Every row gives one point. The points of each table are mixes of a few directions, plus a little noise. Count the directions of each table, and those that both share. Where both have some left over, give the other angles between the two spaces (their principal angles), to ten degrees, smallest first.

First (6 x 3)
[[ 18  33  17]
 [ 38  72  38]
 [-13 -24 -12]
 [-19 -37 -19]
 [ 10  20  10]
 [-34 -64 -33]]
Second (4 x 3)
[[ -5  -5  86]
 [  2   2 -26]
 [  4   4 -69]
 [  0  -1   8]]
Directions: first 1, second 1, shared 0; angles 70

First (5 x 4)
[[ -3 -26  13 -58]
 [ -8 -26  23 -37]
 [  7  46 -25  94]
 [-11 -10  26  17]
 [ 16  17 -37 -16]]
Second (7 x 4)
[[ 17  43 -24  32]
 [-22 -61 -55  15]
 [ -8   9  22  49]
 [ 11  21  39 -37]
 [ -1 -37 -12 -72]
 [ -2 -10  31 -36]
 [  6  34  -1  49]]
Directions: first 2, second 3, shared 2

First (8 x 8)
[[-20 -38   4 -40 -20 -23  41  -9]
 [  2  35  42 -35  18  19   0 -16]
 [-13 -58 -83  41  31   7  20  14]
 [115  -5  46  52   1  -7 -30 -31]
 [-20  26  19 -12 -37 -16 -15  12]
 [-29  51  -6   9   3  17 -33  23]
 [-50 -30   1 -56 -30 -25  45   0]
 [ 15  20 -22  41  35  28 -28   8]]
Second (10 x 8)
[[   0    0    0    0   -1    0    0    0]
 [ -20   32  -11  -29  106   34    3   49]
 [  22  -36   12   32 -119  -39   -4  -55]
 [ -16   25   -8  -22   83   27    3   37]
 [ -22   34  -11  -31  114   37    4   53]
 [  -4    6   -2   -5   20    6    0    9]
 [  14  -21    7   19  -71  -23   -2  -32]
 [   7  -12    4   10  -37  -12   -1  -18]
 [  11  -17    6   15  -57  -18   -1  -26]
 [   7  -12    4   11  -39  -12   -1  -18]]
Directions: first 4, second 1, shared 0; angles 30

First (9 x 9)
[[  4 -94 -70  58  53 -48 -19  35 -80]
 [-13  -6  14  11  -4  11 -17  -2 -40]
 [  6  49  52 -23 -28  60 -21 -13   8]
 [ 12  67  30   0  16 -41  54 -35  22]
 [ 16 -12 -36 -17   3 -14  18  13  60]
 [ 32 -21 -21   9  17  26 -28  24 -10]
 [  4  29   0 -38 -21  -3  31  -8  84]
 [-28  -2  33  -8 -33  47 -37  -2 -32]
 [-31 -10  -3   7  -3 -39  21 -12 -13]]
Second (9 x 9)
[[ -4  12  14 -19  -9   4  40 -12  14]
 [-37  21  30 -21 -43  -1  15 -30 -17]
 [ 39 -20 -10 -31  -6 -24  31  23  -4]
 [ 25  70  54 -56 -55  10   7 -19  13]
 [-31  17  -5  53   7  27 -49 -40 -67]
 [-25 -46 -39  60  71   7 -34  34  59]
 [ 33   8   0 -18  -7  -3  17   1 -17]
 [ 17 -31 -11 -24 -35 -43 -27  29 -43]
 [-18 -29 -32  55  77  23   1  17  63]]
Directions: first 4, second 5, shared 2; angles 30, 60

First (9 x 11)
[[ 28  17 -29  31   0  -2  19  -9  50 -10   1]
 [ 67  42 -71  77   0  -5  47 -24 121 -26   4]
 [-50 -31  53 -57   0   4 -34  17 -88  19  -2]
 [ -8  -5   9 -10   0   1  -6   3 -15   3  -1]
 [ 31  20 -32  35   0  -2  22 -11  56 -12   1]
 [-33 -21  35 -38   0   2 -23  12 -60  13  -2]
 [-37 -24  40 -43   0   3 -26  13 -67  15  -2]
 [ 12   8 -14  15   0  -1   9  -4  23  -5   1]
 [-10  -7  10 -11   0   1  -6   3 -17   4   0]]
Second (10 x 11)
[[   5   17   51   19  -37    6  -11    2   14   13   10]
 [ -53   25   64  -35   13   16   11   37   82   -8   38]
 [   5    7   20    9  -17    2   -4    0    3    6    3]
 [ -34   14   36  -23    9    9    7   22   50   -6   23]
 [  -4    3    7   -2    0    2    0    4    7    0    4]
 [  11  -22  -64   -6   30  -11    6  -14  -39   -9  -20]
 [   6  -40 -112  -27   66  -16   16  -15  -51  -21  -30]
 [  17   -6  -16   11   -6   -4   -4  -11  -23    2  -11]
 [   1  -23  -63  -18   40   -9   10   -7  -26  -12  -15]
 [  47   25   78   71  -97    4  -31  -18  -18   34   -2]]
Directions: first 1, second 2, shared 0; angles 90

First (8 x 12)
[[ -20   -4   44   25  -32   27   -4   -2   10    0  -27   31]
 [  36   39 -110   59   44  -27  -63   27   19  -42   34  -60]
 [ -17    2   -3   10    4    1   -4   19   20   -7   -1    4]
 [ -44  -14   52    1  -31   17    5   24   41   -5  -30   45]
 [ -47    7   41   23   25   32   64   -5  -24   36   14   23]
 [  24  -16   12  -26  -40   -6  -30   -9    8  -11  -26    5]
 [ -22  -14   24  -52   23   -9   58    0  -17   27   15   10]
 [  91    2  -57  -41    8  -33  -24  -51  -59    0   23  -58]]
Second (10 x 12)
[[ -9  -9  -6   1  -3   8  -1  -8   9   1   5 -16]
 [ 35  34  23  -5  12 -31   3  29 -35  -6 -19  59]
 [-49 -48 -33   6 -18  44  -4 -41  50  10  27 -83]
 [ 34  34  23  -5  12 -31   4  29 -35  -7 -20  58]
 [-32 -31 -22   4 -12  28  -2 -26  32   7  18 -53]
 [ 67  66  46  -9  25 -60   6  55 -68 -14 -38 113]
 [ 44  43  30  -6  16 -40   4  36 -44  -9 -25  74]
 [-14 -14 -10   2  -5  13  -2 -11  15   3   8 -24]
 [-26 -25 -17   4  -9  23  -2 -22  26   5  15 -43]
 [-51 -50 -34   7 -19  45  -5 -42  51  10  28 -85]]
Directions: first 4, second 1, shared 0; angles 80
